Every row gives one point. The ring and each string are closed loops that go straight from each point to the next, and from the last back to the first. Before rounding, they use only three directions, however many columns there are. How many times does the string pass through the ring? Passing back the other way cancels.

Ring, 10 rows:
[[ 5.2  1.1 -1.0 -1.9]
 [ 3.4  2.7 -0.4 -0.9]
 [ 0.1  3.4  0.3  0.3]
 [-2.7  2.4  0.6  0.9]
 [-4.5  0.0  0.2  0.8]
 [-4.2 -3.2 -0.8 -0.2]
 [-2.4 -5.1 -1.6 -1.3]
 [ 0.8 -5.8 -2.1 -2.5]
 [ 4.3 -4.5 -2.1 -3.2]
 [ 5.6 -2.6 -1.8 -3.1]]
String:
[[ 6.9 -5.6 -1.7 -4.2]
 [ 6.4 -6.1 -0.4 -4.0]
 [ 4.1 -4.7  0.9 -2.8]
 [ 2.5 -3.2  0.2 -2.1]
 [ 1.7 -2.3 -4.2 -2.2]
 [ 3.3 -4.0 -5.9 -3.3]
 [ 4.4 -5.1 -6.0 -4.0]
 [ 2.9 -3.3 -4.6 -2.9]
 [ 1.9 -2.4 -0.4 -1.8]
 [ 2.8 -3.1  0.8 -2.0]
 [ 2.5 -2.6  0.0 -1.9]
 [ 5.1 -3.9  1.0 -2.9]
 [ 6.0 -4.0  1.6 -3.1]
 [ 4.2 -2.9  0.6 -2.4]
 [ 7.0 -3.8  1.3 -3.4]
 [ 8.9 -3.9 -1.9 -4.4]
 [ 7.0 -2.7 -5.8 -4.1]
 [ 4.5 -2.2 -4.0 -3.0]
 [ 2.4 -1.9 -1.6 -2.0]
 [ 2.6 -2.5  1.6 -1.7]
 [ 5.4 -4.2  0.3 -3.1]]
Times through: 1

Ring (10 x 8):
[[ 5.1  0.6 -4.1  0.3  4.1  0.7  1.2  0.3]
 [ 4.5  4.3 -5.3  1.9  2.3  0.2  0.6  1.9]
 [ 1.5  7.1 -6.7  3.9 -0.3 -0.6  0.2  2.5]
 [-1.4  7.4 -7.1  4.6 -1.5 -1.2  0.3  1.9]
 [-4.1  6.3 -6.7  4.3 -1.9 -1.6  0.8  0.6]
 [-6.3  2.6 -4.5  2.2 -0.7 -1.7  1.9 -1.9]
 [-5.9  0.2 -3.3  0.8  0.7 -1.4  2.4 -3.1]
 [-2.8 -3.1 -2.3 -0.9  3.2 -0.5  2.7 -3.8]
 [ 0.4 -3.9 -2.5 -1.3  4.6  0.2  2.5 -3.2]
 [ 3.3 -2.8 -3.1 -1.0  5.0  0.7  1.9 -1.8]]
String, 14 rows:
[[ 4.8 -1.1 -7.2  2.3  3.6  1.1  0.6  0.1]
 [ 9.1 -1.1 -7.2  1.8  5.2  1.9  0.2  1.3]
 [ 4.1  0.4 -7.5  2.9  2.8  0.8  0.4  0.6]
 [ 2.2  1.2 -7.1  2.9  2.0  0.3  0.6  0.3]
 [ 5.4  2.8 -9.8  4.9  1.6  0.8 -0.6  2.4]
 [ 4.6  7.5 -7.8  4.4  0.3  0.0 -0.4  3.7]
 [ 2.0  8.9 -4.9  2.8 -0.1 -0.8  0.5  3.0]
 [ 0.4  5.4 -4.2  1.8  0.8 -0.8  1.1  1.0]
 [ 1.2  3.2 -6.0  2.6  1.2 -0.2  0.8  0.7]
 [ 4.4  3.0 -8.6  4.2  1.6  0.6 -0.2  2.0]
 [ 7.7  5.1 -6.2  2.4  2.8  0.8  0.0  3.2]
 [ 4.7  5.1 -1.4 -0.9  3.3 -0.1  1.6  1.5]
 [ 2.3  3.1 -2.0 -0.5  2.9 -0.3  1.8  0.1]
 [ 2.9  0.5 -5.3  1.4  3.0  0.4  1.1 -0.1]]
Times through: 2
String:
[[  2.7   7.8  -3.1   1.2   1.1  -0.7   1.0   2.4]
 [  0.5   7.0  -3.3   1.4   0.5  -1.0   1.2   1.5]
 [ -0.5   7.8  -3.3   1.6  -0.1  -1.3   1.3   1.5]
 [ -0.6  10.6  -7.6   5.4  -2.5  -1.4  -0.2   3.5]
 [ -1.4   7.5 -10.5   7.2  -2.7  -1.0  -0.6   2.7]
 [ -1.2   3.1  -8.4   4.7  -0.4  -0.6   0.3   0.5]
 [ -1.5   3.0  -4.3   1.6   0.9  -0.8   1.5  -0.5]
 [ -2.2   2.5  -5.8   2.7   0.4  -0.8   1.2  -0.6]
 [ -4.1   1.6  -7.2   3.8  -0.5  -1.0   1.0  -1.2]
 [ -3.2   2.2  -4.1   1.5   0.7  -1.1   1.8  -1.3]
 [ -6.2   3.3  -0.3  -0.9   0.5  -2.0   2.9  -2.4]
 [ -6.6   1.8   0.6  -1.8   1.1  -2.0   3.4  -3.4]
 [ -6.9  -3.6  -0.2  -2.1   2.6  -1.3   3.6  -5.5]
 [ -3.4  -6.3  -2.8  -1.1   4.0  -0.2   2.9  -5.2]
 [ -1.6  -7.6  -1.7  -2.4   5.4   0.3   3.2  -5.4]
 [  2.1  -8.9  -5.4  -0.2   6.0   1.4   2.0  -4.2]
 [  2.0  -3.5  -5.7   1.1   3.9   0.7   1.4  -1.9]
 [ -0.4   2.2  -1.3  -0.9   2.5  -0.7   2.3  -1.1]
 [  1.6   1.8   0.3  -2.5   3.9  -0.4   2.6  -1.1]
 [  6.9  -1.2  -3.4  -0.8   5.6   1.2   1.4  -0.1]
 [  8.2  -1.4  -7.7   2.3   4.8   1.8   0.2   1.0]
 [  1.9   0.8  -6.7   2.6   2.1   0.2   0.7   0.0]
 [ -0.1   3.1  -3.6   0.9   1.6  -0.6   1.5  -0.2]]
Times through: 3
